Every row gives one point. The ring and each string are closed loops that go straight from each point to the next, and from the last back to the first. Before rounding, they use only three directions, however many columns there are. How many times does the string pass through the ring? Passing back the other way cancels.

Ring, 10 rows:
[[ 10   3   8  14]
 [  8  11  23   0]
 [  0  10  31 -13]
 [ -7   0  28 -17]
 [-13 -22   9 -15]
 [-10 -34  -7  -7]
 [ -6 -41 -22   5]
 [ -2 -41 -30  19]
 [  2 -30 -27  31]
 [  6 -16 -15  29]]
String, 25 rows:
[[  3 -23   3 -21]
 [  0 -17   3  -4]
 [  7 -13   7 -13]
 [ -6 -14  18 -26]
 [-19 -15  23 -25]
 [-32 -20  15  -6]
 [-14 -18   7  -3]
 [  4 -14   5  -8]
 [  0 -18  11 -24]
 [  4 -19   5 -18]
 [  2 -17   1  -3]
 [ -8 -27  -6   2]
 [  6 -21  -4  -6]
 [  2 -42 -23  -3]
 [ -7 -60 -43  13]
 [-20 -55 -40  30]
 [-10 -35 -20  18]
 [  5 -24 -11   3]
 [ 10 -39 -27   5]
 [  3 -52 -40  13]
 [ 11 -30 -16  -3]
 [  4 -19  -3   0]
 [-20 -40 -18  16]
 [-21 -49 -21   4]
 [ -8 -41  -9 -19]]
Times through: 1

Ring, 8 rows:
[[ 29 -12 -16 -10  34  22  -8   0  -8]
 [ 28 -13  16  -3  36  18  -6  11 -21]
 [ 12  -6  41   3  14   8   4  19 -23]
 [ -4   1  43   7  -8   2  10  21 -21]
 [-26  11  18   8 -42  -2  14  16 -10]
 [-26  12 -11  -1 -45  -1  16   6   4]
 [ -5   4 -43 -18 -17   8  13  -9  18]
 [ 16  -6 -41 -19  14  17   1  -9  10]]
String:
[[ 35 -16  11 -18  46  14   5   3  -5]
 [ 19  -9  13  -8  22  12   4   8 -10]
 [  9  -4  15   6   7  14  -4  14 -22]
 [ 15  -7  40  17  17  17 -13  25 -41]
 [ 26 -13  55  -2  37   9   6  20 -25]
 [ 20 -10  31 -14  26   5  15   9  -6]
 [ 11  -5  18  -3  11   9   5  11 -13]
 [  8  -4  17   6   6  14  -4  15 -23]
 [ 26 -12  34  10  33  20 -13  20 -36]
 [ 39 -18  25  -6  53  20  -7  11 -23]
 [ 32 -14   3 -21  42  13   8   0   1]
 [ 41 -18  -8 -15  53  23  -7  -1  -9]
 [ 41 -17 -26  -6  49  32 -23   0 -18]
 [ 20  -8 -24  -2  20  24 -14   2 -14]
 [  6  -2  -9  -3   1  14  -1   5  -8]
 [ 16  -6 -25 -19  15  13   7  -6   9]
 [ 28 -11 -52 -35  31  16   9 -19  26]
 [ 27 -10 -56 -23  28  23  -4 -15  13]
 [ 14  -5 -31   1  10  24 -16   2 -13]
 [  6  -2  -5  -6   2  11   4   5  -5]
 [ 26 -11 -20 -21  30  15   5  -5   6]
 [ 44 -19 -18 -22  55  23  -4  -6   0]
 [ 43 -19   1  -9  55  26 -13   4 -18]]
Times through: 0
String:
[[-36  17 -22   3 -60   0  14   5   6]
 [-19  10 -55 -31 -36  -3  32 -17  42]
 [  3   0 -32 -23  -4   6  17  -9  20]
 [ 10  -4 -26 -20   7  10  11  -6  13]
 [ 10  -4 -16  -3   6  17  -5   4  -9]
 [ 28 -12 -14   1  31  27 -19   5 -22]
 [ 32 -14  10  10  38  28 -24  15 -36]
 [ 15  -7  22  14  15  19 -14  19 -35]
 [ 18  -9  53   8  23  11  -1  24 -33]
 [  3  -3  59   2   4  -1  16  22 -20]
 [ -9   3  34  -2 -15  -3  20  16  -8]
 [ -3   1   4  -3 -10   6   9   8  -5]
 [-19   8   4  14 -34   8  -1  16 -19]]
Times through: 2

Ring:
[[ -2   0  17   3 -20   3   8  -5 -15  -8  12  -2 -25  16]
 [-15  10  18   7 -32  -5   5   0 -18 -13  19   4 -24  12]
 [-21  11  18  13 -37  -7  -2   7  -9 -17  22   6 -27  -6]
 [-20  -1  19  21 -32  -3  -7  10   7 -16  24   4 -32 -27]
 [-16 -19  19  29 -20   5  -5   8  15  -7  27   3 -32 -32]
 [ -8 -34  18  32  -7  12   1   3  17   4  28   0 -30 -26]
 [  4 -45  18  28   5  19   6  -3  18  10  23  -5 -30 -18]
 [ 16 -47  17  18  12  25   8  -8  18   9  13 -11 -33 -12]
 [ 24 -38  17   7  11  25   7 -11  12   3   3 -15 -35  -4]
 [ 17 -21  17   1   0  17   8 -10   0  -3   3 -12 -32   7]]
String (22 x 14):
[[ 37 -55  17   9  25  36   4 -12  30   5  -3 -23 -43 -20]
 [ 28 -37  17   5  11  27   1  -8  22  -4  -3 -19 -42 -18]
 [ 21 -27  17   4   3  21   0  -6  15  -7  -1 -15 -40 -14]
 [ 29 -23  17  -6   5  22   5 -12   6  -8  -8 -18 -39   2]
 [ 18  -7  17 -10  -6  13  11 -13 -14  -8  -3 -12 -30  25]
 [ -9  -2  17   7 -20   0  16  -7 -25   0  21   3 -17  31]
 [ -4  -9  18  11 -17   5   6  -2  -7  -5  17  -1 -27   4]
 [  6  -9  18   5 -14  10  -2  -1   6 -14   5  -8 -37 -12]
 [ -4 -12  18  13 -16   6   5  -1  -3  -5  17  -1 -28  -1]
 [-11  -5  18  12 -21   1  12  -3 -17  -1  23   4 -20  18]
 [ -2   3  17  -2 -20   2  14  -8 -26  -6  12  -1 -21  32]
 [ -2 -10  17   7 -13   6  15  -8 -18   1  17  -1 -21  25]
 [ -3 -18  18  14 -11   8  12  -5  -8   3  20  -1 -23  12]
 [ 11 -23  17   9  -4  16   2  -4  10  -5   7 -10 -35 -10]
 [ 39 -46  17   2  21  34   3 -13  25   0  -9 -24 -44 -15]
 [ 38 -60  17  10  29  37   7 -14  28   9  -2 -23 -41 -15]
 [  0 -40  17  24   3  16  16  -8   0  16  27  -1 -21   7]
 [  2 -29  18  19  -4  14   6  -3   8   2  19  -4 -29  -8]
 [ 13 -35  18  16   3  21  -1  -3  22  -3   9 -12 -39 -25]
 [  6 -27  18  16  -4  15   1  -2  14  -3  13  -7 -34 -17]
 [ -6 -36  18  27  -1  13  16  -6  -2  15  31   1 -19   7]
 [ 12 -51  17  23  14  24  14 -10  11  17  20  -8 -27  -1]]
Times through: 1
String (20 x 14):
[[-21  10  18   9 -33  -7  13  -2 -29  -6  26   8 -16  28]
 [-17   0  18  14 -27  -2   9   0 -17  -5  25   6 -20  13]
 [ -4 -12  18  13 -17   6   2   0   1  -7  17  -2 -30  -6]
 [ -3   6  18   2 -26   2  -3   2  -3 -20   7  -4 -34  -6]
 [-14  20  18  -1 -36  -8   7  -1 -27 -17  15   4 -23  22]
 [-13  10  17   2 -28  -5  15  -5 -32  -6  20   5 -17  35]
 [ -7  -5  17   7 -17   2  17  -8 -25   2  21   3 -17  32]
 [ -4 -17  18  14 -12   7  13  -6 -11   3  21   0 -22  14]
 [ 18 -31  17   4   7  20  15 -13  -3   6   7 -11 -28  16]
 [ 43 -49  16  -1  25  36   5 -15  25   1 -11 -26 -44 -12]
 [ 38 -51  17   5  23  35   2 -11  30   1  -7 -24 -45 -22]
 [ 18 -32  17  10   3  21  -2  -4  21  -6   4 -14 -41 -23]
 [  0 -26  18  18  -6  12   8  -4   3   3  20  -3 -27  -2]
 [  6 -39  17  20   5  18  13  -8   4  12  20  -5 -25   4]
 [ 35 -57  17  10  27  35  11 -15  21  12   1 -20 -37  -6]
 [ 44 -48  16  -1  24  36   3 -14  27  -1 -13 -27 -46 -16]
 [ 29 -29  17   0   7  24  -1  -8  18  -9  -7 -19 -43 -15]
 [ 18 -19  17   1  -3  17   2  -7   8  -9  -1 -13 -38  -6]
 [ 15  -5  17  -6 -10  11   4  -8  -5 -13  -2 -11 -34   8]
 [-11  17  17  -3 -31  -6  15  -6 -37  -9  16   4 -17  41]]
Times through: 0

Ring (9 x 14):
[[  6   4  16   5 -16  15 -16  15  20   0 -12  -1 -14  17]
 [ -3  10  13  10 -17  11 -12  -5   8   2 -11  -3 -15  15]
 [-16  16   2  16  -8   2  -4 -30 -13   5  -3  -2 -11   3]
 [-19  13 -16  10  18 -11   2 -29 -23   4   9   3  -1 -18]
 [-13   6 -25   0  37 -17   2 -13 -20   1  15   8   5 -30]
 [ -7   1 -25  -3  39 -15   1   3 -14   1  18  12   8 -31]
 [ -2   1 -15   2  23  -4   0   9  -6   3  15  11   5 -20]
 [  4   1   1   5   1   9  -5  17   7   3   6   8  -3  -1]
 [  8   1  10   4  -8  15 -11  23  18   2  -3   4  -8   9]]
String (28 x 14):
[[-12  10 -10   9  12  -4   0 -15 -14   4   8   5  -2 -12]
 [ -7   4 -17  -3  30 -13  -5  -3  -8  -1   6   6   1 -21]
 [-20  11 -27   2  38 -22   1 -28 -26   0  11   5   3 -30]
 [-32  21 -23  18  19 -17   9 -56 -43   7  14   2   0 -24]
 [-23  17 -14  17  10  -8   5 -39 -29   7  11   3  -2 -15]
 [-11   9 -10   7  13  -5  -2 -13 -12   3   7   4  -2 -12]
 [ -7   5 -15   0  25 -10  -4  -4  -8   0   7   6   0 -18]
 [ -8   2 -28  -9  48 -22  -2  -1 -13  -3  13   9   6 -34]
 [-15   4 -38  -5  56 -27   5 -12 -27   0  22  12  12 -45]
 [-16   8 -28   5  35 -16   7 -17 -27   4  21  10   8 -33]
 [-13   8 -19   8  23  -8   5 -13 -20   5  17   9   4 -23]
 [ -9   7 -12   7  15  -3   1  -6 -12   4  11   7   1 -15]
 [  1  -1 -14  -4  27  -6  -5  15   1  -1  10  10   3 -19]
 [  7  -6 -18 -10  36  -7  -5  31   5  -2  14  14   7 -25]
 [  4  -3 -13   0  21   1   0  23   1   3  17  14   6 -18]
 [ -2   4  -5  12   2   9   3   7  -5   8  15  10   2  -8]
 [ -6   7  -2  14  -3   9   1  -2  -7   8  11   7  -2  -3]
 [ -4   6  -4   6   6   2  -4   1  -2   3   5   5  -3  -6]
 [  6  -2  -6  -3  17   2  -7  25   9   0   6   9   0 -10]
 [  8  -4  -8  -4  20   2  -6  30   9   0  10  12   3 -13]
 [  5  -3 -12  -2  23   0  -2  25   3   2  15  13   5 -18]
 [ -7   4 -16  11  17   0   8   0 -16   8  23  13   7 -21]
 [-11   9 -11  13   8   0   4 -13 -16   7  14   8   1 -13]
 [ -5   6  -7   5  11  -1  -3  -1  -5   3   6   6  -2  -9]
 [  1  -2 -18 -10  37 -12  -7  18   1  -3   9  10   4 -24]
 [ -6  -2 -36 -12  60 -26   0   8 -15  -3  20  14  12 -44]
 [-15   5 -35  -4  51 -25   4 -13 -26   0  20  11  10 -41]
 [-18  13 -14  14  11  -6   4 -28 -24   7  12   5   0 -15]]
Times through: 5

Ring:
[[  5  -7  -3  13  -6  23   9   9  30 -38 -13 -45 -32 -29]
 [ 19  -7   2  12  13  -2   5  20  16 -33 -29 -46 -30 -10]
 [  7 -15   7  14  24 -12  -4  22  -5 -15 -23 -33  -6  13]
 [-16 -21   4  15  17   2  -8  11 -10  -5  -7 -21  12  19]
 [-32 -21  -6  12  12  17  -6  -7   2  -9  -2 -21  12  21]
 [-34 -17 -15   8   5  30   0 -17  20 -20  -4 -28  -1  12]
 [-12  -9  -9  12 -10  34   8  -4  33 -35  -6 -40 -25 -23]]
String:
[[-46 -21 -17   8   8  31  -4 -24  14 -13   1 -21  12  26]
 [-29 -18  -5  14  -5  31   0  -5  14 -17   5 -25   2  -5]
 [-18 -15  -7  12   3  22   1  -3  16 -22  -6 -31  -7   0]
 [-26 -13 -19   5   9  27   2 -19  29 -29 -14 -37 -14  13]
 [-24 -11 -21   4   6  31   5 -21  36 -34 -15 -40 -20   6]
 [-13 -12 -10   9   6  21   3  -5  24 -29 -14 -38 -17   0]
 [-11 -12  -4  14  -7  27   5   3  22 -28  -4 -35 -16 -19]
 [ -6  -9 -11   8   8  18   5  -3  28 -34 -20 -43 -25  -2]
 [  5  -3  -9  11 -11  31  14   3  44 -47 -16 -51 -44 -36]
 [ 10  -4  -7  10  -1  19  11   7  35 -43 -22 -50 -40 -25]
 [ 16  -3  -7   8   9   8   9   9  33 -43 -32 -53 -43 -14]
 [ 32   0  -3   8  13  -2  11  19  33 -48 -41 -60 -52 -19]
 [ 21  -5  -3   8  20  -5   5  15  22 -37 -37 -51 -37  -3]
 [ 16  -7  -2   9  22  -7   3  15  16 -32 -35 -47 -29   4]
 [ 34  -5   3   8  35 -27   2  27   9 -33 -49 -53 -36  11]
 [ 24 -10   9  13  25 -19  -1  30   0 -23 -33 -42 -21   3]
 [ -1 -15   7  18   3   9   0  19   3 -18  -7 -30  -7 -11]
 [ -5 -15   5  17   3  11   0  15   5 -18  -6 -30  -6  -9]
 [ -5 -14  -3  11  17   4  -1   6   8 -21 -19 -34  -9  11]
 [ -3 -20   6  13  34 -18 -10  18 -17  -5 -23 -25   9  34]
 [-14 -25  14  20  18  -7 -12  23 -26   6  -2 -13  25  20]
 [-16 -20   7  19   3  12  -4  14  -5  -8   2 -20   9   0]
 [-27 -24   6  18   7  13  -8   9 -12   0   6 -14  22  12]
 [-41 -26  -6  11  22  10 -12 -10 -11   2  -2 -13  28  42]
 [-31 -20 -10   8  19  13  -6 -11   5 -11 -10 -24   9  31]
 [-39 -20 -16   5  21  18  -6 -21  10 -13 -10 -24  10  38]]
Times through: 2

Ring (7 x 14):
[[ 10  17  -9 -12 -14  11 -17  14   1  -6  -8  -6   2  10]
 [  4  10 -16   3  -5   0 -23   6  -2 -18 -15   2   5   9]
 [ -3  -6 -17  17   9 -12  -3  -7 -10 -18 -17   8   9   7]
 [ -5 -16 -12  20  17 -17  20 -14 -15 -10 -13   8  12   6]
 [ -4 -19  -5   9  19 -12  37 -14 -17   3  -3   5  10   5]
 [  3  -7   0  -9   8   1  31  -3 -11  12   3  -3   6   6]
 [ 11  11  -1 -20 -10  13   7  12  -3   8   1  -9   3   8]]
String (26 x 14):
[[  4   5 -10  -1  -2   1  -4   4  -5  -7  -9  -1   6   8]
 [  3   1 -10   1   2  -2   2   1  -7  -6  -9   1   6   8]
 [  5   4 -13   8  -4  -4  -4   2  -7 -13 -15   1   9   8]
 [  3  -2 -16  21  -1 -12   1  -3 -10 -19 -21   5  13   6]
 [ -6 -12 -20  29  14 -21   0 -13 -13 -24 -22  12  13   6]
 [ -2 -15 -13  28  11 -19  25 -13 -17 -13 -18   8  16   4]
 [ -8 -22 -16  32  22 -25  21 -20 -18 -17 -18  13  15   5]
 [-11 -14 -18  17  24 -17  -5 -15 -10 -19 -12  14   6   8]
 [ -1  -5 -11   5   9  -6   5  -5  -9  -8  -8   4   6   8]
 [  2  -9  -8  13   6 -10  25  -6 -14  -4 -11   2  12   5]
 [  2 -11  -9  19   5 -13  27  -8 -16  -7 -15   3  15   5]
 [  2  -3 -10   6   4  -5   8  -3  -9  -7 -10   2   8   7]
 [  5  -1 -10  10  -2  -6  10   0 -10  -8 -14   1  11   6]
 [  3   0 -10   3   1  -3   3   0  -7  -7 -10   1   7   8]
 [ -1   4 -17   4   4  -3 -23   1  -3 -18 -13   5   3  10]
 [  5   2  -9  -1  -1   0   4   2  -7  -4  -8  -1   6   8]
 [ 11  10  -6  -6 -13   7   5  10  -5   0  -8  -7   7   8]
 [ 10  10  -5  -8 -11   7   4  10  -5   1  -6  -7   6   8]
 [ 17  17  -1 -17 -21  15   8  17  -3   7  -4 -13   6   8]
 [ 20  26   1 -29 -28  24  -2  25   2  11   0 -17   2   9]
 [ 13  20  -4 -25 -16  19 -12  18   2   4   0 -10  -1  10]
 [  4   9  -9 -13  -2   8 -15   7  -1  -5  -3  -2   0  10]
 [  4   7  -9 -10  -2   6  -9   6  -2  -4  -5  -2   2   9]
 [  7  16 -10 -17  -8  12 -25  13   3  -7  -5  -4  -1  11]
 [ 17  29  -7 -23 -27  21 -24  25   5  -3  -6 -12   1  11]
 [ 17  23  -7 -14 -26  15 -13  21   1  -3 -10 -11   5   9]]
Times through: 1
String, 27 rows:
[[ 16  28 -11 -14 -28  17 -30  23   4 -10 -13 -10   3  10]
 [  5  18 -19  -4  -9   5 -41  11   3 -22 -15   1   1  11]
 [ -2   4 -17   2   6  -3 -23   0  -3 -17 -12   6   3  10]
 [  2   2 -12   3   2  -2  -5   1  -6 -10 -10   2   6   8]
 [  7   6 -13  10  -9  -3  -4   5  -7 -14 -17   0  10   7]
 [  1   1 -19  18   0 -10 -11  -2  -8 -23 -21   6  10   8]
 [ -2  -6 -19  24   7 -16  -5  -7 -11 -24 -22   9  12   7]
 [  3  -7 -11  19   3 -12  19  -6 -14 -10 -16   3  14   5]
 [  0  -6 -11  10   7  -8  11  -5 -11  -8 -11   4   9   7]
 [ -2  -6 -11   6  10  -7   6  -5  -9  -8  -9   4   7   7]
 [  1 -10  -7  10   7  -9  26  -7 -14  -2  -9   2  11   5]
 [ -2 -22  -5  19  16 -17  49 -16 -21   2  -9   4  16   3]
 [ -1 -20  -3  14  15 -14  51 -14 -20   6  -6   2  15   3]
 [  2 -14  -2   7  10  -9  41  -9 -16   7  -4   0  12   5]
 [ -1 -23   2   8  18 -12  60 -15 -21  14   1   1  13   3]
 [ -5 -24   0   3  25 -11  51 -17 -18  13   4   4   9   5]
 [ -6 -14  -6  -1  21  -7  20 -12 -11   3   1   5   4   7]
 [ -5 -11  -7  -5  19  -4  12  -9  -9   2   2   4   2   8]
 [  6  -5   5 -16   4   6  41   0 -11  21   8  -8   5   6]
 [ 15   3   9 -21 -10  13  47   9 -11  26   7 -15   8   5]
 [  9   3  -1 -10  -5   6  22   5  -8   9  -1  -7   6   7]
 [  2   1  -8  -5   4   1   1   1  -6  -3  -4   0   4   8]
 [  4   4  -7  -9   0   4  -1   4  -4  -2  -3  -2   3   9]
 [  8   5  -4  -7  -6   5  13   6  -7   3  -5  -6   7   7]
 [ 19  23   0 -24 -26  20   1  22   0   8  -2 -15   3   9]
 [ 15  25  -7 -22 -23  19 -20  22   4  -2  -6 -11   1  10]
 [ 20  32  -7 -21 -32  22 -25  27   5  -4  -9 -14   2  10]]
Times through: 1
